Each row is a point. The window is the flat piece filled in between its corners: a triangle in 3 columns, a solid with four corners in 4, and so on. A path goes straight from each point to the next, and from the last back to the first. List the points from which the path goes on through the window.
(in the rows, 128 means zero)

Window, 3 rows:
[[110 154 133]
 [164  85 130]
 [134 171 141]]
Path:
(1): [103 104 160]
(2): [123 142 155]
(3): [134 158 113]
(4): [115 168 123]
(5): [134 207 188]
(6): [146  92 149]
(7): [178 103 122]
(8): [135 150 118]
(9): [ 83 146 157]
(10): [183  71 158]
(11): [142  92 109]
(12): [142 126  92]
(13): [139 113 154]
(14): [151 143 166]
(15): [137 151 108]
(16): [180 132 118]
Through the window after points: 2, 8, 12, 16

Window:
[[156 150 135 120]
 [164 112 127  89]
 [110  98 114 208]
 [186 127 134 125]]
Path:
(1): [167 127 100 119]
(2): [143 125  87 116]
(3): [143 123 156 139]
(4): [106  86 139 188]
(5): [173 129  80 163]
(6): [166 161 108 114]
(7): [144  94 168 118]
(8): [149 140 149 163]
(9): [162 132 109 133]
(10): [126 120  87 180]
(11): [114 108 142 180]
(12): [116 105 143 170]
(13): [153 131  77 186]
(14): [171 103 102 112]
(15): [164 133 154 103]
(16): [171 116 144 113]
Through the window after points: 6, 12, 14, 16

Window (8 x 8):
[[144 130 137 153 148 178 107 116]
 [121 150  87 147 166 146 116 113]
 [141 130 128 108  76 146 150  49]
 [ 72 122 163 116  99 183 115 136]
 [174 123  69 122 153  75 173 122]
 [152 124 125 205 171 120  48  98]
 [129 148 143 150 178 139 149  97]
 [151 170 135 144 145 120 133 128]]
Path:
(1): [124 130 131 162 140 150 157 123]
(2): [137 150 124 119 134 107 101 102]
(3): [168 162 126 107 154 142  76  66]
(4): [110 112 128 189 126 128 175 123]
(5): [154 127 110 195 119 134 152 108]
(6): [131 136 161 110 173 151  68 109]
(7): [101 142 143  87 146 126  77 124]
(8): [129 137 138 156 127 171 133  99]
Through the window after points: 3

Window, 9 rows:
[[ 94 191 162  89 174 156 139  96 127]
 [139 124 143 112  86 119 146 112 119]
 [143  80  82 175 106 141 108 111 176]
 [160  92  77 173 100 145  98 155 118]
 [120  99 114 173 148 104 124 138 141]
 [154  91 132  97 135 148 147 132 130]
 [109  74  57 147 139 115  91 103 114]
 [131 146 107 103 127 144 196 118 117]
 [139 200 136  75 190 108 142  86 132]]
Path:
(1): [157  96  97 177 127 128 132 107 126]
(2): [111  85  88 107  83 162  98 166 149]
(3): [112 142 109  74  88 137 103 133 169]
(4): [135  89 122 195 170 128 161 107  97]
(5): [155  99 109 143 125 160 126  77 129]
(6): [102  93 105 121  97  93 136 181 124]
(7): [120 152 112 100 127 107 141 158 153]
(8): [142 118 130 124 149 167 145  88 105]
Through the window after points: 7

Window (11 x 11):
[[119 120 148  87 131 101 115  90  86  45 116]
 [ 96 138 151 150 135 109  89 139 207  80 114]
 [188  72 118 151 157  84 146 157  98 126  89]
 [114  82 110 135 123 132 125 157 173 201 169]
 [ 93  61  91 102 139 140  65  99 119  72  78]
 [124 160 140 121  95 120 103 182 133 137 121]
 [124 150 182 161 119 111 109 121 133 174 127]
 [118  99 161 182 178 127  99 130 109  83 129]
 [ 94  89 134 105 174 123  81 141 159 178 138]
 [162 112  87 115 137 152  91 152 180 141 122]
 [ 80 128  75 107 149 153 124 129 147 152 121]]
Path:
(1): [116 127  96 128 124 110  73 128 132 133 134]
(2): [ 92  72 179 127 173 136 145 144 150 146 114]
(3): [110  98 170 155 182 178 128 140 139  91 108]
(4): [122 123 125 155 129  76  76 133 132 116 138]
(5): [110 129 139 156 127 105  78 141 146 123 128]
(6): [125 117 145 122 145 131 120 125 154 120 117]
(7): [ 66  73 174 114 157 195  95  87 126  80  77]
(8): [131  90  59 111 127  83  71 134 132 100 109]
(9): [123 123 120 122 125 106  90 132 133 130 123]
(10): [101 119 182 116 148 140 123 141 131 131 123]
(11): [ 70 121 142 127 160 165 141 131 141 143 117]
(12): [126 112 103 117 131 105  66 132 153 118 133]
Through the window after points: 3, 5, 7, 9

Window:
[[184 130 117 120 145 133 112 157 116 192 128 140]
 [132 141 100  85 190 142 148 185  64 126 172 110]
 [150  78  95 193 189 105  94 130 129 138  91  88]
 [108 144 144 143  85 170 148 138 142 128 120 111]
 [137 109 100 101 101 102 130 112 127 153 109 106]
 [160 156  72 100 132 139  89 144 141 112  71  56]
 [ 76 185 106 175 100  47 117 120 104  96 143  97]
 [149 117 157  98 192 138 144 114 106 136 131 162]
 [117 104  99 116 172 115 148 160 170 134 112 172]
 [109  82 100 140 142 115  85 139  84 143 143 170]
 [135 140 170 107 161 134 107 149 167 190 155 116]
 [108 129  99 152 124 131 112  96 138 166  50  95]]
Path:
(1): [129 132 138 138 137 101 116 166 102 141 130 106]
(2): [109  97 130 122 144 117 109 138 129 153  91 119]
(3): [140 181  86 132 133 128 139 111 116 117 188 125]
(4): [143 108  67 132 134 147 111 100 114 148 160 124]
(5): [151 131 149 118 156 108 115 186 117 174  96 148]
(6): [127 112 168 112 165  62  71 158 138 117  82 113]
(7): [133 140  44 133  93 186 169  88 126 181 116 101]
(8): [108 123  90 161 147 139 110 112 108 158 157 115]
(9): [144 117 129 111 161 100 120 139 117 133 110 140]
(10): [162 130 155 108 122 113 128 177 135 139 110 120]
(11): [127 138  54 156 150 176 107  91 109 189 135 121]
(12): [126 120 102 115 173 150 148  79 149 114 139 174]
Through the window after points: 4, 6, 10

Window (14 x 14):
[[185 107 147 141 103 127  79 141 128 121 164 102 107 128]
 [ 95 149 110 193 215 110 126 103  65 178 112 204  83 141]
 [171 123 129 166 217 136 173 105  94 104 122 138 143 159]
 [124 102  51 142 163 131 175 149 137  68 114  92 103 135]
 [134 142 124 104  98 148 121 142 103  89 106 143 149 115]
 [142 126 118 109 167 120 110 166 146 106 136 157 133 130]
 [151 101  91 104 178 145 104 164  92 122 151 117 102 190]
 [138 103 141 128 154 114 139 172  82 119  71 178 159 112]
 [167 110 150 170 117 154 128 146 144 169 186 148 110 158]
 [126 112 122 107 164 112 143 136  76 122 147 156 113 117]
 [129 145 135  91 173 124 128 178  99 125 110 119  93 140]
 [166  77 124 117 117 154 120 125 169 144 127 174  72 144]
 [123 119 100  69 150  99 115 152 117 149 109 116 129 151]
 [157 135 169 152  25  79 111 126  90  73 148 165 109 163]]
Path:
(1): [197 141  92 101 109 129 122 136  90 167 157 168 129 133]
(2): [106 101 147 169 158 122 127 134 129  99 120 150 107 149]
(3): [127 117 138 127 155 143 116 142 107 123 135 123 104 148]
(4): [163 136  52  96 153  80 137 146 107 144 131 171 119 151]
(5): [173 132  55 105 120 104 151 138 119 107 120 125 141 141]
(6): [115  90 152 158 176 151 114 159 128 101 140 124  85 135]
(7): [116 118 138 121 150 125 132 146 119 121 129 136  99 166]
(8): [211 132  63 117 170 122 129 162  80 122 111 123 152  89]
Through the window after points: 5, 7

Window, 14 rows:
[[ 93  71 157 140  68  48 120 124 126 167 149 152 144 133]
 [128  90  74 105  96 127 164 155 152  51 169 142 143 164]
 [ 92 100 107 116 116 185 163 173 145  62 110 136 195 200]
 [127 102 151  78 103 173 159 153 154  52 135 135 134 173]
 [124 112 118 130 112 147 117 154 181  14 135 106 153 193]
 [159 198 131 157 162 152 160 157 127 154 154  79 148 153]
 [143 176 145 175 168 148 151 117 110 115 145 124 165 103]
 [ 83  95 115 142 102  79 169 107 119 156 101 104  98 118]
 [137 173 138 151 195 159 121 181 129 143 156  79 160  80]
 [128 176 129 184 136 173 137 178 144 124 149 129 119 117]
 [144 144 126 165 202 138 133 157 112 131 146 126 107 147]
 [138 166 129 160 138 157 111 158  66 127 149  93 137 121]
 [106  94 107 117  83  88  93  81 139 182 126 152 127 122]
 [ 77 141 117 103 100  54 136 129 119 141 107 155 122 134]]
Path:
(1): [ 75 178 121 128 207 116 164 161 127 119 162 131  94 165]
(2): [ 88 126 128 151 140 134 120 145 130 107 169 123 133 141]
(3): [168 156 119 119 109 120 156 139 143  81  81 121 159 152]
(4): [172 163 120 149 145 155 156 156 141 136 112 131 157 137]
(5): [114 154 136 136 135 139 143 149 131 107 168  83 134 164]
(6): [100 139 114 142 130 132 137 140 138 106 151 113 129 146]
(7): [156 139 130 135 145 121 137 157 126 122 143 124 136 126]
(8): [140  98 131 120 125 129 135 172 166 112 118 132 139 152]
(9): [ 93 153 102 139 128 144 158 122 113  90 175 124 147 138]
(10): [ 77 107 105 123 118 104 152 108 145  78 172 123 137 144]
(11): [163 118 126 127  99 160  98 167 148 128  88 138 152 167]
(12): [193 104 126 123 111 157 125 163 122 111  92 199 131 111]
(13): [ 68 138 138 123 127 143 162 144 150  84 168  77 139 181]
(14): [ 83 122  87 141 128 128 138 128 125  95 167 120 134 150]
(15): [198 118 198 114  98 130 147 165 165  98  91 137 160 141]
(16): [175 105 119 157  98 163 121 137 129 106 110 110 155 120]
Through the window after points: 2, 4, 10, 12, 14

Window:
[[180  86  56 131  60 173  84 126 113 119 144 161 147 142]
 [133 152  78  92 132 104 138 109 113 155 124 173 121 115]
 [105 133 122 133 207 118 122 107 203 139 120 117  98 151]
 [103 108 140  77 150 149 143 117 112 120 163  72 137 115]
 [116 140 110 147 132  85 177 140 129  93 106 172 116 126]
 [ 96 169 175 110 161 113 136 133  96 146 137  97 194 101]
 [112 110 126 133 154 106 104 144 122 143 127 129 100 156]
 [ 97 145 165 139 110  62 120 104 183 126  63  72 127 188]
 [152  83 128  53 142 112 126 105 122 108 143 187 163  92]
 [149  63 144 142  64 121 146 149 111 152  96 108 177  86]
 [ 95 111 188 119 124 123 116  74 108 117  96 104 143 100]
 [ 44 145 101 165 119  94 111 106 135 136 169 128 118 148]
 [141  73 137 160 151  89 172  96 127 134  98 133 143 155]
 [ 65 109 123 138  95 136 137 125 108 144 107 157 158 147]]
Path:
(1): [129 106  89 144 140 126 123 115 125 113  92 113 135 111]
(2): [129  85  47 121 191 107 148 121 131 142  76 150 156 105]
(3): [103 125 173 139 102 120 127 119 133 120 139 115 130 145]
(4): [109 134 185 127 133 123 147 131 158 169 153 153  89 115]
(5): [100 133  99 135 126  98 124 110  94 105  86  92 185 140]
(6): [122 111  81 137 154 129 111 104 144 102  68 117 167 123]
(7): [119 103 182 119 114 103 155 137 135 168 159 119 115 127]
(8): [136 104 149  79  89 129  99 140 114 152 197 182 132 173]
Through the window after points: 6, 8

Window:
[[117  90 117 198  85 180 103  97 142 157 112 140 161 126]
 [125  66 170 133 133 110 145 201 150  47 106  67 123 154]
 [121 103 172 157 147  82  99 180 152  66 119  81  76 150]
 [130 164  83  87 127 115  82 175  72 118  89 135 156 171]
 [127 133 140 143  97 125 171 121  75 135 137 100 123 143]
 [136 120 160 120 101 176 138  82 115 154  92 155 136 140]
 [ 93  81 213 196 119 144 150 151 157 124 144 142 142 135]
 [177 129 161 148 123 152 172 140 107 158 116 130 136  98]
 [115 153  78  77 129 133  87 169 148 139 143 101 123 184]
 [125 111 137 106 105  98 160 135 112 170  99 132 130 112]
 [100  39 173 190 178 145 122 114 163 108 148 120 142 135]
 [153 106 169 136  88 130 138  99 121 120 141 152 168  96]
 [142 149 115 129 119 122 177 104 145 130 101 170 151 134]
 [131 121 155 131 149  76 102 178 151 114 116  50 137 202]]
Path:
(1): [ 91 197 116 150 153 158 157 144 103 124 101 102 200 148]
(2): [100 126 135 157 110 144 121 134 129 113  72 103 159 124]
(3): [153  75 186 116 133 100 166 159 141 177 216 178  96 164]
(4): [168  64 145 159  99 151 133 199 105 136 113 137 145 177]
(5): [111 155 140 110 126 106 140  90 135 140 120 116 133  94]
(6): [100 118 169 146 136 124 131 159 147 113 125 113 147 129]
(7): [129  85 164 162 114 134 140 145 140 118 128 125 122 153]
(8): [147  79 147 145 126 124  99 135 135 132 123 137 118 165]
(9): [112 122 151 144 133 121 142 150 153 108 111  97 155 139]
(10): [ 92 137 113 110 156 138  93 147 153  79 102  72 157 118]
(11): [130  98 149 152 113 116 135 138 128 139 127 131 130 168]
(12): [154  81 149 109  94 108 119 126 129 138 116 151 108 132]
Through the window after points: 2, 4, 6, 12

Window (14 x 14):
[[112  97 111 149 111  78 131 106  98  79 109 125  92 127]
 [ 91 167  99 100  79 195 112 137 151 154 163 115  91 134]
 [127 125 105 162 123  87 159  70 155 132 139 122 116  99]
 [ 97 107  84  74 107 176 101 159 179 157 130  68 186 160]
 [127 169 136 232 159 116 142 175  78 155  87 106 116 158]
 [ 75 181 147 227 127  71 122 196 129 130  70 163  77 128]
 [142 115  99 175 126 125 135 138 123  92 164 142 140 132]
 [163  80 146 156 121 114 122  95 150 137 152 111 117 178]
 [146 104 122 164 104 145 139  69 158  89 104 128 128  95]
 [140 104  79 131 141 150 158  95 146 127  96 155 166 165]
 [186  74 109 130  90 104 167 135 106 114 121 143 140 121]
 [152 111 159  98 116 117 155  93 110  89 156 143 143 111]
 [117  87 139 105 147 167 116 128 142 148 186 109  75 100]
 [151 151 105 127 126  94 127 136 160  85 103 119  84 127]]
Path:
(1): [128 132 103 138 133 121  98  93  90 149 126 162 142 126]
(2): [149  75 140 158  98 136 182 137 182  89 137  86 106 134]
(3): [106 130 147 155 120 137 166 131 160  95  85 119 104 135]
(4): [182 105  88 159 123 101 102  79  96 131 168 156 124 105]
(5): [146 120 125 143 119  98 122 106 132 136 115 144 122 121]
(6): [ 95 122 108 154 118 141 167 147 144 105 121 101 106 132]
(7): [130 118  95 166 124 125 173 146 148  79 148 146 120 131]
(8): [134 139 151 172 122 101  53 117  88 175 100 113 130 128]
Through the window after points: 7

Window:
[[168 155 113 128 171  85  89 138 101  86 134 136 172 144]
 [141 119  85 134 189 121 122 124  97 112 124 104 135  91]
 [ 57 158 166 159 125 186 122 107 164 199  70  70 102 217]
 [118 165 167 142 127 149 135 144 172 225  90  93  61 189]
 [110 132 116 149 128 118 118 155 139 160  41  72  95 189]
 [134 130 144 112 127 118 125 125  66 102 102 148 127 110]
 [133  98 107  85 124  95  80 123 106 121 146 118 136 124]
 [143 143 118  99 148 153  88 165 124  84 111 106 123 115]
 [160 112 113 119 125 144 119 145 129 144 101 144 179 132]
 [125 149  96 134  53 109 153 143 109  92 173  89 126  96]
 [ 94 135 146 104 175  93 116 158 133 124  92 125 166  99]
 [130 159  78 105 140 106 102 111 133 103  98 155 133 107]
 [147  94 148 156 142 115  96 125 161 101 111 152 127 132]
 [108 117  68 126  80 123 151 178  93  84 200 158 108 136]]
Path:
(1): [131 155 107 159 101 134  80 174 110 186 141  88 119 146]
(2): [110 120 142 106 160 116 168 113 159 101  35 115  93 166]
(3): [132 129 133 116 130 124 130 115 139 115 110 134 133 162]
(4): [137 143 104 132 135 117  92 149 113 139 116 108 118 132]
(5): [150 144 119 129 113 141  65 158  78 151 104 111 144 104]
(6): [109 105 106 124 140 102 179 122 169 112 126 148 140 176]
(7): [147 102  65  98 174 120 138 113 139  74  93 104 122 141]
(8): [126 144 125 142 140 128 106 152  97 136 137 117 133 101]
(9): [115 137 126 217 148 140  99 173 121 122 129 111 132  74]
(10): [123 139 103  20  86  90 142 104 111 104 127 107 111 190]
(11): [107 171 108  75 128 115 158 122 118  91  95 138 109 132]
(12): [130 124 133 148 125 130  88 153 133 146 117 112 132 148]
Through the window after points: 1, 7

Window, 14 rows:
[[ 96 123 134 146 135  73  97 119 115 127 150 114 100 124]
 [ 89 169 103 170 168 148 138  98 121 147  69 137 150  76]
 [170 152 134 130 130  75 156 150  99  85 125  54  58  76]
 [147  35 105 184  84 114 164 121 161 102 169 152 129 129]
 [109 153  91  94 140 142 118  71 103 142 113 117 161  95]
 [133  62 114 101  75 177 114 184 174  54 147 179 181 133]
 [141 111 126 150 108 122 111  76 133  83 120 169  88 147]
 [187 199 128 126 113  71 131 153 101 113 162 108 114  72]
 [108  91 130 128 133 151 161 138 135 115 159 182  94  86]
 [122 124 165 106 123 136 162 135 138 127 127 164 102 179]
 [123 134 158 132 117 116 101  90 135 150 117 108 153  55]
 [ 87 168 163 147 139 207 103  77  97 159 159 135 142 141]
 [146 152  91 172  96  61 137 111 192 124 162  72  72  53]
 [186  99 118 112 164 146  98 138 135 111 139 136 135 128]]
Path:
(1): [165 123 118 143 121 143 116 126 129 134 127 123 106 102]
(2): [136 131 122 126 126 109 142 119 149  97 148 128 130  93]
(3): [111 130 127 118 130 123 132 114 141  91 146 127 133  99]
(4): [154 131 121 133 126 152 116 146 121 145 121 149 112 106]
(5): [188 156  83 121  80 121 128 162  91 110 115 148  95 113]
(6): [100  92 149 140 151 129 131  99 160 104 159 128 128 119]
(7): [117 121 166 122 188 171 119  96 105  84 161 107 154 124]
(8): [143 137 109 145  99 128 110 123 138 156 134 147 105 118]
Through the window after points: 7

Window, 14 rows:
[[ 67 146 115  86 148 126 161 187 217 137  75 139 112 111]
 [133 188 125 119 106 134 135 131 176 172 184 160  82 144]
 [121 127 107 101 130  74 126 116 151  82 142 144 109 127]
 [131 132 142 131 163 124 150  97 173 140 138 173  99 109]
 [163 158 144  76 155 109 153 123 167 143  88 138 140 131]
 [145 130 126 186 128 136 130 164 107  88 107 180  80 177]
 [112 146 111 151  87 104 171 160 159 105 105 124 122 120]
 [141  97 149 105 183 192 144 132 145 144 136 147 187 111]
 [164 163  92 170 121 151  90 132 144 164 110 138 163 115]
 [165  91 221 102 145 109 110 129 156 129 104  80 183 112]
 [112 182 133 120 160  94 136 138 148 121 151 107 141 114]
 [152  91 114 180 138 106 135 130 174 117 154 144 163 157]
 [119  79  71 178 146 149 165 183 155 171 143 152 105 124]
 [157 176 103 148 129 157 121 112 170 139 159  93 116 138]]
Path:
(1): [110 138  81 152 125 132 155 117 139 136 123 133 103 178]
(2): [101 130 122 126 152 130 143 101 150 133 112 139 133 155]
(3): [179 140 143 145 133 122 138 161 187 138 158 147  98  76]
(4): [181 142 146  97 145 173 159 190 182 120 168 165  93 129]
(5): [105 130 103 165 127 101 118  90 146 151  96 133 148 133]
(6): [ 97 130 147 136 104 124 141 122 136 162  92 141 124 191]
(7): [153 119  75 156 178 149 145 198 178 107 146 157 108  71]
(8): [155 135 144 130 139 111 117 160 180 122 137 137 129  91]
Through the window after points: 2, 6

Window, 14 rows:
[[208 136 103  82 161 147 130 112 132 149  42  60  73 167]
 [111 172 163 153 116 135 118 137 115 140 161 117 113 158]
 [101 104  99 172 137  81 133 124 126 110 148 169 106 132]
 [131  84 160 203 103 115 154 149 130 141 158 131 131 119]
 [ 97 127 146 152  66  92 160 174 146 104 146 148 130 140]
 [112 129 116 167 104 110 172 123 165 110 196 126 137 105]
 [109 106 132 145 144  64 133 116 125 106 112  79 126 104]
 [140 110 122  77 112 161  92 133 101 126 123 104  92 120]
 [120  76 124  96 196 107 173 131 109  95 122  98 109 149]
 [175 116 103 127 176 122 115 152 115  74 103  86 130 141]
 [157 156  76 124 139 192 144 139  86 152  38  43  96 148]
 [117  84 124 119 179 147 121 103 156  75  75  91 113 149]
 [ 97 101 111 168  95  93 129 150 149 152 176 115 164 162]
 [145 159 133 130  96 148 141 119 103 164 107 137 171 135]]
Path:
(1): [125 139  98 132 139 119 133 192 172 116  79 141  92 128]
(2): [116 121 150 164 122 112 164 188 159 128  88 125 146  94]
(3): [133 126 107 100  96 132 108  89  91 105 167 119 105 187]
(4): [130 128 120 143 121 108 125 121 113 110 144  99 124 163]
(5): [100 102 138 136 128 141 145 175 158 146 112 123 101  92]
(6): [133 130 137 130 182 141 102 167 117 145  91 100 111 128]
(7): [147 136  81 123  98 164 162 110  99 128  82  69 112 148]
(8): [132 118 152 149  93 143 121  83  83 143 167  83 152 149]
Through the window after points: 2, 6

Window, 14 rows:
[[136 145 124 112 155 110 137 153  64 149 120 140 113 154]
 [ 84  87 107 173 128 119 145 144 182 131 152 132 151 120]
 [123 129 150  86  67 105 120 177 141 121 153 111 119 131]
 [ 95  67 160 139 151 185 185 167 110  85 132 133 169 179]
 [ 95 120 150  86 161 100 126 106 151 115 158 140 141 122]
 [182 122 137  86 172  98 136  99 155 115 166 125 124 126]
 [126 145 112 155 110 132 101 160 122 158 117 197 124  84]
 [126 129 112  84 152 115  55 172 164  80 119 127 105 143]
 [ 53 132 127  90 116 135 205 117 131  86 109 104 176  71]
 [110 106 173 163 134  99 144 107  93 149  96 134  55 145]
 [ 79 138  67  83 172 170 137 130 168  99 141 171 104 138]
 [134 143 135 130  90  92  71 133 171 115 117 141 128 158]
 [146 121 132  75 148 122  91 100 104  61 177  89 159 130]
 [133 108 148 136 193 150 125  67 140 172 131 121 132 128]]
Path:
(1): [160  88 123  83 119  91 118 111 105 122 114 164 104 141]
(2): [117 136 159 144 167 120 145 116 145 126 148 106 109 127]
(3): [138 171 164 141 124 108 134 143 101  87 175 116 119 119]
(4): [106  58 118  86 137 118  97 119 175 156  82 146 140 149]
(5): [127  51 181  74 111 112 124 110 134 142 110 132 147 115]
(6): [126 171 109 151 160 121 125 153 124 102 160 122 120 147]
(7): [ 90 172 136 117 152 132 161 138 120 109 128 115 141 111]
(8): [141  32 121  92 131 118  87 105 152 134 148 161 117 133]
Through the window after points: 1

Window, 14 rows:
[[139 130  81 116 149 152  81 108 110 144 111 112 152 122]
 [154 143 129  98 159 134 139 105 174 144 119 142 130 149]
 [127 123 116 124 193 151  85 103 138  90 121 173 153 155]
 [ 86 142 136 148 118 102 160 174  71  84 161  60 129 152]
 [ 80 180 114 170 128 150 163 150 118 103 138 191 139  99]
 [ 53 137 142 117 116 123 142 131 103  93 170  91  78 112]
 [158  97 121 128 199 177 124 118 137 142 147 131 145 113]
 [ 84  89 170 159  68 123 135 165  67 107 129  69  88 147]
 [ 96 171 169 183 129 106  98 153  60 116 159  95  90 133]
 [177 118 100 138 142 137 104  84 142 103 164 145 142 126]
 [114 134 132 144 148 169 107  84 144 140 156 130 179 148]
 [ 91 182 133 131 129 140  96 195 145 102 186 195 151 111]
 [ 70 119 127 146 123  83 134 154  79 139 178 133 106 150]
 [138  98 103 164 177 124  84 103 176 131 116 100 149 125]]
Path:
(1): [129 104 158 102 149 122 101 105 150  82 125 155 196  88]
(2): [128 139 153 129 144  98 129 137 127 137 154  99 154 111]
(3): [119  77  83 160 160 204  96 106 126 101 119 140  94 153]
(4): [123 132 112 152 116 118 134 160 116  88 153  64  96 183]
(5): [ 75 113 176 127 123 138 126 125  77 145 124 151 155  79]
(6): [104 104 137  97 189  58  84 122 107 109 140 123 146  91]
(7): [127 154 119 153 124 163 133 136 129 122 144 130 114 145]
(8): [107 127  86 149 144 142 102 135 116 102 136 119  92 133]
(9): [158 119 162 112 161 133 104  87 139 138 134 144 213 134]
(10): [148 129 163 128 127 104 132 126 110 111 128 118 157  91]
(11): [ 66 140  90 162 155 151  86 153 102 121 162 117  75 176]
(12): [113 141  91 154 151 149 105 125 113 146 141 106 111 156]
Through the window after points: 2, 4, 8, 12

Window, 14 rows:
[[135 159 125  83 153 104 147  76 117 157 191  73 152 128]
 [130 122 158 154 132 190 137 112 124 113 125 138  77 112]
 [180 128 165 117  83 148 117 131 141 108 102 150 104 152]
 [146 104 142  93 108  65 150 123 158 178  58 183 123  84]
 [111 140 160 152 131  74 126 118 122 158 172  85 179 123]
 [110 142 180  86 166 112 121 112  98 116 209 120 166 117]
 [113 132 131 123 140 158 133 121 112  68  87 127 114 159]
 [130 110 131  98  89 106  72 136 143 216  36 193 103 119]
 [187  96  96 141 173 106  79 109 149  95 114 140 111 119]
 [117 151 164 116  98 158 100 138 128  66 102 101  59 102]
 [155 178 143 153 131 136 113 107  93  74 105 158  68 132]
 [124 115 103 100 137  67 151 144  99 162 211 114 148 127]
 [160  88 163  91 142  53 120 153 151 227  42 165  83 140]
 [162 151 126 111 169 103 132 159  99 166 164  93 190  94]]
Path:
(1): [140 136 140 117 151 106 145 128 162 140 126 154 106 145]
(2): [162 110 123 114 115 111  97 110  52 146 144  96 169  79]
(3): [143  84 124 102 118 115 101 114  79 120 169 122 126 106]
(4): [131 152 128 119 143  86 141 146 146 161 131 130 128 132]
(5): [155 155 133 131 139 110 135 137 151 140 132 128 127 118]
(6): [111  81 155  86 139 109 106 111  84 138 139 109 151 111]
(7): [139  87 147 112 144 113 127 139  88 140 115 138 120 114]
(8): [136 181 126 106 112  98 109 119 207 165 120 111 122 143]
(9): [128 159 143 122 136 119 134 131 138 137 119 125 129 128]
(10): [154 118 158 120 127 114 104 113 106 126 120 138 111 111]
(11): [166 115 135 122 126  88 129 124  78 159  91 117 143 124]
(12): [113 146 140  95 138 123  93 137 183 135 146 152 111 119]
(13): [161 139 120 106 141  88 120 148 179 154 130 129 125 125]
(14): [102  92 165 133 154 125 121  86  15 132 119 128 121 104]
(15): [148  85 199 157 130 109  62 115  81 145 141  83 157  89]
(16): [122 150 131 127 130 133 154 121 142 126 131 138 109 136]
Through the window after points: 3, 15

Window, 14 rows:
[[ 94 109 134 118 114 137 122 136 162 146 110 145 111  68]
 [136 167 144 169 101 124 185 142  94 136 112 102  94  64]
 [133 135 134 217 108 110 149 185 143 108 150 135  69 128]
 [166 138 138 152 161 207 132 143 136 152 142 195  87 138]
 [126 138 121  89 161 144 126 138 158 128 104  86 107 106]
 [114 180 119 138 106 123 113 161  97 125 104 186 115 144]
 [137 146 193 174 130 154 171 166 104  90 139 129 191 115]
 [ 94 108 138 164  47 140 114 105 163  84 143 149 103 188]
 [ 89  71 140 165 154  89 132 118 133 140 158 117 120  94]
 [137 159 103 190 109 146 116 107 147 137 147 212 147 123]
 [ 77 124 112 159 148 148 160 199 105 106 141  80 110 116]
 [141 128 108 107 114 160 113 173 139 154 151 129 161 182]
 [ 94 161 144 130  88  88 157 149 112  95 169 111 130  85]
 [115 116 186 183  68 167  64  99 134  78 140 139 113 118]]
Path:
(1): [121 153 181 176 120 144 140 148 130 110 141 140 152 120]
(2): [103 145 155 154 121 147 120 135 165 167 143 186 121 140]
(3): [156 140  81 186 107 141 131 117 106  81 137 157 140  98]
(4): [182  95 135 136  86 151 165 145  56 106 129 190  74 131]
(5): [ 98 165 141 161 126 142 137 161 141 117 137 113 136 112]
(6): [ 88 137 155 150 128 126 123 158 158 152 129 135 105  95]
(7): [142 100 101 110 119 145 137 112 129  97 117 120 123 105]
(8): [140 107 123 139 125 157 148 153  98 105 131 138 136 116]
Through the window after points: 2, 6, 8
